Each row is a point. To make a cloud, some directions were put in groups of two or more. Within a group, all points are equally far from the middle, so they leave a hole (a ring in 2 directions, a hollow ball in 3). The other directions are filled evenly. Then the cloud was stretched, turned, moved and blurred a little. Count the holes, and give their numbers of directions, smallest first.

Cloud (20 x 3)
.24	-.34	-.46
.06	.55	.46
-.61	-.24	-.07
-.57	-.02	-.36
-.12	-.41	.39
.32	.56	.25
-.52	.20	.46
-.51	.02	-.46
-.14	.51	.52
-.05	.72	-.15
-.32	.54	.42
.42	-.35	-.03
-.61	.25	.30
.38	.55	-.09
.13	.05	.59
.21	.65	.25
-.63	.21	.29
-.05	-.40	-.48
.34	.11	.48
.21	.50	.45
Holes: 1 (3)

Cloud (21 x 3)
-.41	.00	-.06
-.48	.56	-.41
.77	-.42	.48
-.22	.37	-.49
-.46	-.02	-.43
-.14	.09	.15
.14	-.44	.30
.05	-.01	-.64
.30	.29	-.59
.54	-.34	-.34
.11	.40	-.72
-.08	.60	.42
.45	.51	.43
-.61	.52	-.21
-.14	-.24	-.57
.55	-.52	-.22
.39	.04	-.05
-.09	.10	.12
.59	.49	.25
.55	.23	-.11
-.43	-.43	-.06
Holes: 0

Cloud (29 x 4)
-.03	-.58	-.59	.05
-.19	-.62	-.68	-.19
.28	-.19	-.35	.01
-.18	.39	-.12	-.04
.27	.61	-.46	-.48
.50	.39	.37	-.10
-.11	-.78	.24	.71
.56	.26	.18	-.07
-.34	-.13	.21	-.53
.21	.09	-.40	.29
.74	.07	-.19	.32
-.31	-.31	-.25	.48
.24	-.46	-.74	-.37
.49	-.50	-.38	.75
.46	-.64	.47	.52
-.08	.21	.32	.66
.57	.48	-.25	-.47
.42	.05	-.04	-.10
-.04	-.61	.21	.08
-.11	.04	-.24	.13
-.37	-.24	-.59	-.19
.25	.54	-.27	-.37
.20	-.15	-.10	-.15
.26	.21	.59	.31
.01	-.55	-.59	-.36
.77	-.50	.52	.38
.86	-.49	.14	.20
-.24	.44	.00	-.15
-.33	-.25	-.15	.24
Holes: 0

Cloud (31 x 4)
-.16	.06	-.12	-.69
.46	.13	-.77	-.29
-.31	-.25	-.18	-.03
.51	-.11	-.17	-.21
.12	.60	-.40	-.56
-.34	-.02	-.19	.58
.29	-.28	.45	.07
-.24	.42	.15	-.35
.02	.34	-.26	.01
-.06	.17	.26	.05
.14	-.52	.01	-.35
.55	-.38	-.05	-.73
.04	-.06	-.15	.10
.09	.65	-.18	.35
-.65	.28	-.26	.49
-.64	-.26	.33	.19
-.51	-.30	.16	.01
.29	-.69	-.08	-.74
.15	-.67	-.25	-.61
.72	-.28	-.27	-.23
.09	.39	-.25	.18
.17	-.11	.43	.22
-.20	.18	.20	-.42
.71	-.22	.05	-.94
.25	-.31	-.34	-.32
-.52	.31	-.31	-.06
.05	.32	-.08	.57
-.54	.12	-.17	.12
-.41	-.02	-.31	.54
.26	.35	.46	-.18
-.42	-.22	-.22	.17
Holes: 0

Cloud (27 x 4)
-.30	.14	.22	-.35
-.31	.06	-.29	-.26
.07	-.43	.04	.06
-.07	-.19	.23	-.88
-.11	-.49	-.34	-.46
-.15	.42	.51	-.04
.40	-.13	.00	.03
.12	.13	.18	.48
.11	-.46	.07	-.94
-.36	.38	.04	.30
-.17	-.46	.15	-.07
-.27	.22	-.33	-.04
.28	.22	-.46	-.02
.47	.00	.10	-.08
-.07	-.36	.01	-.75
.18	.25	-.22	-.48
-.27	.34	-.01	.14
-.17	.41	.29	.15
.19	.25	-.21	-.50
-.40	-.12	-.28	-.22
.29	-.49	.30	-.56
-.38	-.14	-.06	-.29
.18	.27	-.09	.15
-.66	.04	.12	.16
.27	-.12	.49	.11
-.47	.10	-.03	-.04
-.49	.16	.29	-.07
Holes: 1 (2)

Cloud (50 x 6)
-.24	-.43	.01	.38	.53	-.24
.09	-.36	-.69	-.34	-.05	-.32
.15	.40	.87	.61	.02	.21
.00	.80	.00	.10	-.18	.22
-.08	.04	.26	.21	.35	-.59
.19	-.40	.13	-.11	-.76	.16
-.08	.41	.59	-.42	-.59	-.14
.08	-.74	-.30	-.06	.60	-.07
-.65	.00	.44	.33	-.27	.21
-.12	-.19	-.17	.70	-.49	-.38
-.16	-.11	-.01	.79	.23	-.18
.40	-.57	-.06	.45	.07	-.39
.13	.02	.58	-.68	-.55	.27
.45	-.48	-.10	.10	.33	-.63
.19	-.69	.47	.01	-.43	.20
.35	.61	-.36	-.16	-.03	.14
-.39	.68	-.58	-.01	-.06	.03
.37	-.25	.94	.23	-.20	-.07
.02	.58	-.55	-.18	.16	.19
-.34	-.29	-.22	.35	-.24	.30
.26	.16	.13	-.47	-.55	-.30
-.33	.43	.04	.10	-.59	.77
.24	-.28	.41	-.22	-.40	-.20
.04	.49	.15	-.23	-.39	-.63
.07	-.04	-.14	.12	-.61	-.71
.16	.41	.22	.12	-.68	-.58
.13	.08	-.31	-.14	-.42	.48
-.27	.11	.41	.05	.46	-.35
.19	-.67	-.05	.06	.02	.12
.69	-.27	.70	.17	-.25	.26
.33	-.39	.35	-.11	-.16	-.27
.03	-.32	.15	-.51	-.55	-.22
-.60	.14	-.52	-.07	.27	-.49
-.26	-.17	.31	.81	.01	.56
-.16	.83	-.12	-.33	.12	-.13
.56	.02	-.36	-.16	-.36	-.15
.81	-.32	.25	.27	.06	.38
.05	.29	.87	-.41	-.03	.20
.49	-.28	-.16	-.47	.33	.04
.45	-.56	.65	.10	-.37	.21
.12	-.27	.06	-.15	-.52	-.43
.49	-.25	.65	.01	-.45	.10
-.02	-.23	.04	-.23	.27	-.77
.54	.39	.28	.06	.22	.37
-.07	.34	.54	-.56	-.05	.68
.22	.80	.17	-.03	-.40	-.23
.70	-.31	-.13	.40	-.13	-.49
.52	.21	.22	-.13	-.54	-.08
-.02	-.32	-.37	.35	.05	-.65
-.19	-.60	.01	-.64	-.37	.18
Holes: 1 (3)

Cloud (50 x 6)
-.53	.12	-.66	-.05	-.26	-.18
.35	-.15	.20	-.60	-.23	.13
-.25	-.15	.47	-.27	-.56	.02
.65	.08	-.56	.02	-.31	.24
.13	-.10	-.40	-.05	.77	-.15
-.23	.41	.31	-.60	.09	.08
-.03	.06	-.06	-.59	.48	-.22
.02	-.67	.19	-.03	-.48	-.29
.44	-.04	-.20	-.47	-.30	-.46
-.12	.41	.64	.54	-.17	-.13
.17	-.08	-.58	.62	-.59	-.16
.33	-.19	.59	.37	.31	.13
.11	-.24	.25	.72	.20	.28
.09	.32	.40	.05	-.85	.17
.64	-.19	.53	.05	-.24	.09
.06	.12	.71	.51	-.23	-.33
.16	-.26	.06	-.60	.05	.32
-.69	.00	-.39	.12	-.31	.02
.47	-.43	.55	.20	-.36	.06
.21	-.53	.23	.64	.21	-.46
-.05	.87	-.03	-.03	.30	-.19
-.29	-.10	.54	-.46	-.01	.16
-.29	-.12	-.74	.32	.48	-.09
.19	-.34	-.42	-.58	.11	-.22
-.11	-.01	-.94	-.23	.05	.15
.25	-.39	-.89	-.06	-.25	-.03
-.26	-.57	-.16	.45	.55	-.18
-.03	.27	-.04	-.08	.54	-.67
.40	-.38	-.58	.63	-.25	-.22
.16	.17	.02	.27	.29	-.84
-.18	-.46	-.45	.29	.63	-.27
-.13	.33	.23	.80	-.23	.10
.35	.35	-.44	.33	.45	.10
-.26	.31	-.16	-.14	.43	-.63
.17	-.59	.14	-.07	-.38	.46
.05	.24	-.31	.78	-.34	-.37
-.18	.82	.06	-.21	.30	-.06
-.36	-.06	.03	.64	.24	.35
.02	.07	.02	-.74	.16	-.07
-.29	.73	-.28	-.36	.18	.00
-.06	-.11	-.04	.13	.58	-.73
.05	.39	.53	.57	-.48	-.07
.31	.02	-.08	-.04	.75	-.12
.22	-.07	-.16	.02	.73	-.50
-.19	-.51	-.83	-.07	.14	-.03
-.45	-.05	-.25	-.18	-.42	-.41
-.27	.16	-.93	-.17	-.12	.02
.58	.06	.03	-.47	-.31	-.26
-.64	-.08	-.51	.16	-.28	.08
.08	-.65	-.46	.35	-.51	.09
Holes: 3 (2, 2, 2)

Cloud (85 x 8)
-.20	-.37	.41	-.30	-.09	-.47	.27	.30
-.08	-.04	.62	.38	.26	.29	.39	-.29
-.12	-.02	-.02	.40	.11	.32	-.09	.38
-.30	.27	-.13	-.04	-.16	-.39	-.34	-.63
-.12	-.53	-.08	.17	-.21	-.10	-.33	-.18
-.20	-.35	.36	.22	.22	.32	-.25	-.19
.19	.34	.04	.07	-.33	.37	-.46	-.13
-.19	-.07	.25	-.26	.42	.53	.08	.07
-.25	-.12	.01	.58	-.33	.16	-.20	.23
-.10	-.22	-.15	.38	.79	.19	-.01	-.06
.19	.12	-.62	-.09	-.10	-.52	.15	.08
-.32	.45	-.40	.20	-.19	-.30	.31	.26
.10	-.21	-.13	.45	-.04	-.36	.26	.27
.41	-.19	-.24	-.16	.30	-.66	.00	.28
.00	-.17	.05	.52	.07	-.05	-.21	.10
-.58	-.56	-.34	-.11	.17	-.43	.08	.00
-.28	.21	-.70	-.35	.05	.22	-.52	.23
.24	-.24	.39	.29	.20	.10	.00	.20
.05	-.44	-.31	.65	.11	-.04	.25	-.32
-.16	.06	.15	-.23	.16	.68	-.26	.21
-.16	-.39	.34	-.11	.49	-.29	-.16	-.19
-.03	-.49	-.34	.04	-.35	.28	.01	-.35
.28	-.58	.28	-.14	.29	.22	-.18	-.05
-.26	-.22	.11	.61	-.12	.03	-.53	-.22
.22	-.25	-.12	-.22	.13	-.04	.54	-.40
-.03	.08	.34	-.41	.50	.39	-.14	.11
.25	-.57	.12	-.10	.06	.25	.00	-.38
-.39	-.08	.03	-.24	.24	-.01	-.47	.21
-.23	.33	-.43	.39	.31	-.12	-.14	.32
.00	-.34	.04	-.18	.05	.50	-.45	.78
-.41	-.12	-.16	.00	-.11	.10	.06	.57
-.21	.17	.05	-.02	.58	-.13	.03	-.15
-.20	-.34	-.46	.11	.28	.30	-.36	.54
-.11	.08	-.63	-.56	-.27	-.48	.31	.28
.16	-.28	.28	.18	.19	-.44	.16	.04
-.02	-.07	-.85	-.29	.00	.25	.44	.24
-.21	.14	.15	.12	-.03	.03	-.06	.36
-.24	.02	.08	-.40	.16	.61	-.21	.27
.09	-.10	-.34	.33	-.24	-.04	-.12	-.63
.46	-.04	.03	.16	.06	.07	.15	-.46
.09	-.39	.07	.02	-.24	-.16	-.33	-.67
.02	-.49	-.38	.25	-.23	.24	-.44	-.06
-.09	.11	-.04	-.43	.11	.50	.29	.24
-.07	.20	-.32	.32	.26	.19	.47	-.56
.48	.10	.34	-.05	.24	.25	.24	-.54
.46	.16	-.19	-.49	-.12	-.26	-.48	.32
-.41	.28	-.17	-.02	-.15	-.20	.09	-.01
-.10	-.03	-.03	-.50	-.06	.59	.18	-.01
-.49	.10	-.19	.28	.03	-.02	-.04	.01
-.30	-.13	.53	-.31	.19	-.46	.28	.05
.12	-.37	-.46	.08	.24	-.31	-.22	-.33
-.01	.17	-.09	-.28	.45	.39	-.43	-.22
.50	.26	.26	-.11	-.46	-.34	-.39	-.09
.12	-.02	.10	-.65	.43	.31	-.53	-.42
-.07	.33	-.27	-.32	-.11	.06	.19	.40
.16	-.22	.17	.16	.45	.30	.01	.39
.08	-.53	-.66	.09	.44	.21	-.48	-.44
.20	.01	-.47	-.34	.58	-.40	.01	-.39
-.17	-.20	.50	.28	.13	.30	.13	-.12
.05	-.47	.29	.17	.13	.45	-.57	-.01
.40	-.41	-.19	.18	.29	.23	-.05	-.08
-.44	-.01	-.47	-.22	.82	.19	-.28	-.24
.06	.17	-.94	.12	-.10	.38	-.46	.11
-.32	-.32	-.39	.25	.38	.17	-.50	.13
-.28	-.37	.10	-.41	.67	.00	-.25	.13
-.11	-.20	-.04	.18	.72	.12	-.33	-.01
.22	-.10	-.59	-.49	-.02	-.02	-.36	.31
-.63	-.37	.14	-.38	.25	-.13	.34	-.07
-.19	.17	.36	-.24	.01	.10	-.06	-.37
.33	-.24	-.21	.12	.32	-.43	-.50	-.22
.24	-.39	-.31	-.52	.53	-.31	-.34	-.28
-.40	.01	-.20	-.11	-.20	.40	-.07	-.40
-.21	.09	-.10	-.12	.22	-.04	.07	.63
-.22	.09	-.13	.22	.67	.03	-.52	-.10
-.28	.16	.33	-.07	-.40	.05	.03	.47
-.48	.02	-.25	-.27	.00	.24	.28	.37
-.40	.24	-.48	-.13	.09	-.03	.14	.39
.10	.41	-.06	-.13	.01	.02	-.32	-.02
.10	.00	.46	-.05	.63	-.18	-.05	.15
-.36	-.38	-.25	.32	-.14	-.46	-.20	-.09
.36	.15	-.15	.10	-.24	-.28	-.36	-.25
-.30	.18	-.77	-.04	-.14	.35	-.08	.13
-.21	.15	-.28	-.30	.36	-.19	-.38	-.55
.19	.21	-.25	.07	-.30	.47	-.15	.00
-.51	-.30	-.15	-.06	-.01	-.38	-.46	.15
Holes: 1 (2)
